Every row gives one point. Any point is a mix of the corners, with weights that add up to 1. It lies inside the corners' shape when no weight is negative. Is each point inside? If not, which corners have a negative weight?
(in the rows, 128 means zero)

Corners:
(1): [112  85 134]
(2): [174 160  89]
(3): [159 140  69]
(4): [ 96 117 125]
Points:
[151 144 100] -> inside
[159 146  88] -> inside
[167 159  63] -> outside (1)
[105 106 133] -> outside (3)
[156 140 101] -> inside
[122 111 113] -> inside

Corners:
(1): [135 113 103  69 135  85 107  98  85]
(2): [ 50 149 194 152  61 175 147 156 113]
(3): [123 164 133 120  87 160 116 208 131]
(4): [ 54  86 171  78 150 178 105 116  99]
(5): [113  87  90 181  78 127 129  87 169]
(6): [114 147 137  90 148 163 135  99  70]
(7): [105 154  91 160 112 117 183 144 109]
(8): [ 75 142 142 139  93 151  97 120 185]
(9): [145  91 123 128 135 121 131 107 193]
(10): [134 107 169 160 166 141  92 132 167]
Points:
[ 74 120 152 149 113 167 133 121 151] -> outside (1, 3)
[ 82 126 134  99 113 155 127 116 111] -> outside (10)
[106 142 134 133 110 148 126 154 123] -> outside (9)
[104 136 117 126  98 138 137 139 138] -> outside (10)
[ 61 150 145 111  72 156 141 131  84] -> outside (9, 10)
[102 124 123 117 102 142 133 126 124] -> outside (10)
[ 95 123 144 105 132 145 122 131 110] -> outside (5)

Corners:
(1): [131 145 145 101  57 166 140 141 129 161  89  37 107 122 148 101 156 142]
(2): [156 139 160  93 127 165 148 142 172 138 122 147  98 116  98 115 124 148]
(3): [164 128 193 208 151 135 103 238 118 136  92 160 161 168  95 105  88  78]
(4): [126 150 156  99  45 108 124 116 112 142 117 153  94 118 119  81 142 157]
(5): [ 69 143 166 163 124 174 148 159 108 140 117 162 103 106  87 119 103 126]
(6): [146 125 104  93 149 136 149 135 119  87 148  73 121 153 124 121 101 158]
(7): [170 163 154 173  22 157 142 153 155 136  99 127 155 110 104 141 118 104]
(8): [138 139 165  85 136 147 154 170 100 174 112 151 136 139  91 143 114 144]
(9): [142 104 139 107 140 122   8 115 141 125 125 129 133 114  89 129 123 174]
(10): [167 124 137 127 157 178 131 117  95 118 102 159 112 129 129 119 101 167]
(11): [108 136 144  88 118 124  99 118 137 119  98 165  99 162 193 135 127 161]
(12): [121 111 175 111 123 117 162 109 130 130  73 142 127 103  88 125 111 152]
(13): [163 154 167 152 129 101 142 151 131 120 138 124 131 135 206 125 137 145]
(14): [157 123 135 104 143 147 153 100 141  95 132 165 197 166 102 135 163 145]
(15): [165 141   8 109 133 105 157 105 129 111 109  69 108 103 119 144 201 158]
(16): [147 175 150 137 144 124 128 108 138 124 106 121 108 163  96 135 152 167]
(17): [135 172 164  99 161 127 101 169 136 150  97 144 148 112 139  79  82 159]
(18): [138 141 126 239 127 122 167 113 144 172 134 180 144 139 112 135 103   7]
(19): [110 178 174 103 148 122 136 121 113  90 120 171 102 101 151 122 131  12]
Points:
[154 138 136 150 110 118 106 129 132 151  97 136 144 137 120 127 140 151] -> outside (2, 5, 6, 19)
[141 132 147 114 126 137 133 130 133 126 112 134 126 127 111 122 122 144] -> inside
[130 164 149 138 147 126  92 181 146 143 120 112 123 131 146 126 107 111] -> outside (4, 10, 12, 14)
[132 140 146 135 126 140 140 135 132 133 115 140 120 129 113 123 120 125] -> inside
[146 145 133 133 139 146 119 138 129 125 118 163 123 142 104 125 119 122] -> outside (1, 12, 13)
[165 133 135 126 153 125 128 132 141 118 117 150 148 137 115 143 120 131] -> outside (1, 4, 5)

Corners:
(1): [130 136 115 110 139 160  64 149 126 116 110 133 123 174 107 184  90  79
 151 136]
(2): [132 103 132 129 137  32  95 166 118  87 123 121 223 145 164 110 140  93
 113 141]
(3): [ 89 106 112 131 137  98  84 198 132  78 196 116 194 157 136  95 158 126
 121 159]
(4): [156 164 138 116 192 156 165 127 159 136 140 163 154 135  67 157  70  66
 127 171]
(5): [183 132  76 138 104 121 220 151 195  74 146 135  59 119 105 171 124 122
 151 138]
(6): [147 128 128 153 156 131  73 103 149 121 133 148 113  89  52 165  77  88
  79  98]
(7): [113 154  67 114 141  83  90 168  97 126 151 131 175 170 143  86 109 153
  78 155]
(8): [158 141 128 107 138 156 153 100 200  64 140 137  62  81 142  88 107 134
 119 147]
(9): [121 138 107  95  97 104 178  84 166 125 133 128  68 144 130 153 159 106
 120 143]
(10): [136 154 186 147 143 100 114 178  67  80 168 122 214 134 178 129 169 164
 112 146]
(11): [160 123 136 182 130 155 201 111 196 158 150  96  47 108 146 139 148 104
 114 144]
(12): [ 99 159 127 154 149 109 181 131 176 145 145 182  87 109 165 124 149 140
 153 105]
(13): [162 143 111 138  82 139 177 111 207 133 156 139 107  98 147 136 169 131
 178 149]
(14): [130 139 147  92 165  65  96 191 122 114 162  60 217 145 144  96 193 148
 100 103]
(15): [117  98 152 154 155 117 109 139 186 138  97 170 134 104  86 189  87 123
 122 161]
(16): [ 77 150 105 154 141 117  82 180  96  83  85 115 221 122 137 144 184  92
  61 140]
(17): [178  85 130 115 154 148 148 148 128 143 107 177 117 124  57 123 118 104
 125 135]
(18): [108  95 110  89 163 139 100 131 111 127 117 127 126  71 115 161  68  89
 113 145]
(19): [180 104 120 105 120 151 189 117 204 111 178 152  93 114 157 159 171 117
  98 117]
(20): [163 152 108 101 203  89  68 152 155 104 152 149 120 123  71 182 102  68
 109 170]
(21): [ 93 103  83 144 154 102  88 106 123 102 156 109 193 151 176 121 191 166
 123 123]
Points:
[136 131 112 129 144 113 137 134 149 113 140 134 132 120 129 135 137 124
 113 135] -> outside (1, 3)
[133 140 122 128 150 123 142 135 156 118 140 147 127 122 126 132 124 115
 124 139] -> inside
[129 133 127 125 153 120 119 138 145 118 138 138 144 122 123 137 127 107
 116 144] -> outside (5)
[151 145 125 130 148 128 148 142 165 123 140 137  96 104  94 148 119 106
 116 147] -> outside (1, 2, 19, 21)
[149 144  95 133 129  84 167 169 175 112 185 132 129 143 118 100 173 105
 101 132] -> outside (1, 8, 10, 15, 18, 21)
[134 132 114 126 137 137 140 133 154 113 140 143 112 124 127 149 129 117
 128 148] -> outside (2, 6, 14)
[142 115 115 136 151 123 136 141 162 143 146 146 117 124 109 145 120 108
 135 130] -> outside (8, 9, 10, 16)
[138 131 120 129 129 121 135 142 157 109 153 132 137 124 135 132 145 123
 130 143] -> inside
[125 124 124 127 147 118 116 148 134 109 142 129 147 120 129 139 130 115
 115 144] -> inside
